Each row is a point. Each copy is the shape, with its points in the same order, stretched, turned, moved and blurred by noise. Is it also mirrored, or only turned?
In the rows, 128 means zero.

Shape (8 x 3):
[[108 171 132]
 [ 82 127 129]
 [166 121  79]
 [138  92  89]
 [139 232 159]
 [145  91 152]
 [151 183 106]
 [145 194 205]]
Copy 1, 8 rows:
[[175  81 122]
 [151  69 155]
 [ 95  97  98]
 [ 93  91 125]
 [218 109  90]
 [122 139 153]
 [158  97  83]
 [214 151 124]]
Copy 1 is: mirrored
Copy 2:
[[152 142  76]
 [165  93  56]
 [ 88  84 171]
 [110  57 140]
 [156 231  94]
 [168 122 144]
 [109 149 131]
 [201 249 105]]
Copy 2 is: mirrored
Copy 3, 8 rows:
[[123 127 122]
 [133 127 166]
 [174  91 127]
 [178 105 152]
 [ 98 144  79]
 [171 147 153]
 [135 108  99]
 [118 177 100]]
Copy 3 is: only turned

Shape:
[[183 102 119  90]
 [102 184 125 170]
 [162 113  70 139]
 [ 84  70 182 111]
 [ 95 115 125  69]
 [176 154  69  91]
 [ 64  98 164 141]]
Copy 1, 7 rows:
[[ 77 158 148 148]
 [165 110 134 128]
 [113 140 187 165]
 [ 71  77  97 133]
 [ 80  98 129  90]
 [110 165 180 120]
 [104  67 107 131]]
Copy 1 is: only turned
Copy 2:
[[ 92  77 169 176]
 [111 122  70 112]
 [111  38  95 183]
 [200 191 178 117]
 [186 100 174  95]
 [ 77  13 129 154]
 [210 178 133 105]]
Copy 2 is: mirrored
Copy 3 (7 x 4):
[[ 85  79 106 124]
 [172 137 180 140]
 [120  47 183 167]
 [143 173  13 183]
 [ 70 170  99 136]
 [ 57  72 206  99]
 [167 173  57 191]]
Copy 3 is: mirrored
Copy 4, 7 rows:
[[166  98  88 154]
 [133 190 153  94]
 [194 117 137 156]
 [ 87  39 133  95]
 [100  90 115 157]
 [176 158  99 189]
 [ 88  71 159  83]]
Copy 4 is: only turned

Shape (10 x 6):
[[161 105 154 180 166 112]
 [ 84 129 121   7 196 144]
 [120 130 103 192 135  96]
 [169 150 135 194 104 146]
 [172 109 119  17 134 103]
 [145 130 100 194 140 134]
 [138  89 124 169 138 188]
 [121 108 149  78 134 115]
 [ 81 112 145 165 115 157]
 [168  75 100  76 114  99]]
Copy 1 (10 x 6):
[[183 176 116 174 145 151]
 [ 81  42  40  75 126  97]
 [140 188 159 166  81 116]
 [166 200 171 115 136 107]
 [145  33 120 112 175 100]
 [153 195 149 157 111  80]
 [113 181 126 157 175  78]
 [112  93 120 117 154 149]
 [ 67 178 143 123 134 139]
 [131  78 160 175 174  91]]
Copy 1 is: mirrored
Copy 2:
[[150 104 174 157 104 100]
 [103  83  50  61 176 176]
 [161 154 135 183 119  94]
 [122 142 186 190 151 104]
 [125 127 122  61 157 219]
 [109 144 147 186 122  94]
 [ 43 105 142 198 126 135]
 [155 104 119 120 154 174]
 [128 102 119 212 153 130]
 [117 151 125 121 120 207]]
Copy 2 is: mirrored
Copy 3:
[[136 171 135 120 174 139]
 [138  65  13 164 108 138]
 [150 200 170 132 122 123]
 [109 156 182 103 154  92]
 [152   9  77 153 149 177]
 [138 163 163 135 154  97]
 [ 95 144 133 170 175 106]
 [116  98  97 147 128 171]
 [ 73 183 140 144 121 119]
 [149  58 115 183 163 186]]
Copy 3 is: mirrored

Shape, 14 rows:
[[ 58  73 149 185 171 107  87 173]
 [136 101 147  82 125 115 148 198]
 [ 86 160 178 137 100 117  91  88]
 [152 115 111  96  95  99 165 196]
 [134  64 143 102 169  92  96 109]
 [144  76 187 111 122  74 102 133]
 [138  75 121  79  71 148 155 149]
 [128  68 177 126 125  69 111 178]
 [170 196 131 109  65 174 170 138]
 [ 83 135 133 153 103 131  60 141]
 [ 73 103 223 131 139  81 111 127]
 [140 118 102  80  80 100 155 168]
 [107  90 135 199 119 133  81 149]
 [ 85  91 113 188 124 106 113 111]]
Copy 1 (14 x 8):
[[ 35  40 116 169  48 123 103 104]
 [120  81 133 146 102 122 135 183]
 [ 93 127 193 149 120 139 174  88]
 [150 103 148 129 104 107 108 180]
 [ 87  87  94  96  96 171 152 128]
 [ 94  60 149 100  84 165 159 137]
 [144 108 137 163 101 179 107 179]
 [ 83  42 148 117  59 140 135 150]
 [180 133 183 160 206 119 132 140]
 [ 46 115 182 155 108 128 119 123]
 [ 83  55 161 152  56 139 187 102]
 [153 134 154 126 104 122 116 178]
 [ 51  52 143 154  99 148  82 104]
 [ 93  90 129 143  74 140  91  83]]
Copy 1 is: only turned
Copy 2:
[[ 84 128  66 206 131 122 187  18]
 [ 64 169 162 119 121  85  97 133]
 [ 96 145  95 195 155 143 156 199]
 [ 91 131 173 105  86  84  88 150]
 [ 48 126  74 110 161 121 133  97]
 [ 37 133  90 130 137  82 167 167]
 [ 86  99 180 130 148  66  62 174]
 [ 41 133  96 149 114  73 172 126]
 [189 148 204  98 125 106  88 249]
 [ 87 120 140 171 144 160 184 118]
 [ 43 173  50 221 150  88 160 155]
 [ 76 117 176 114 102  98  67 170]
 [136  83 104 163 129 119 211  81]
 [130  66  62 191 121 125 146  85]]
Copy 2 is: only turned
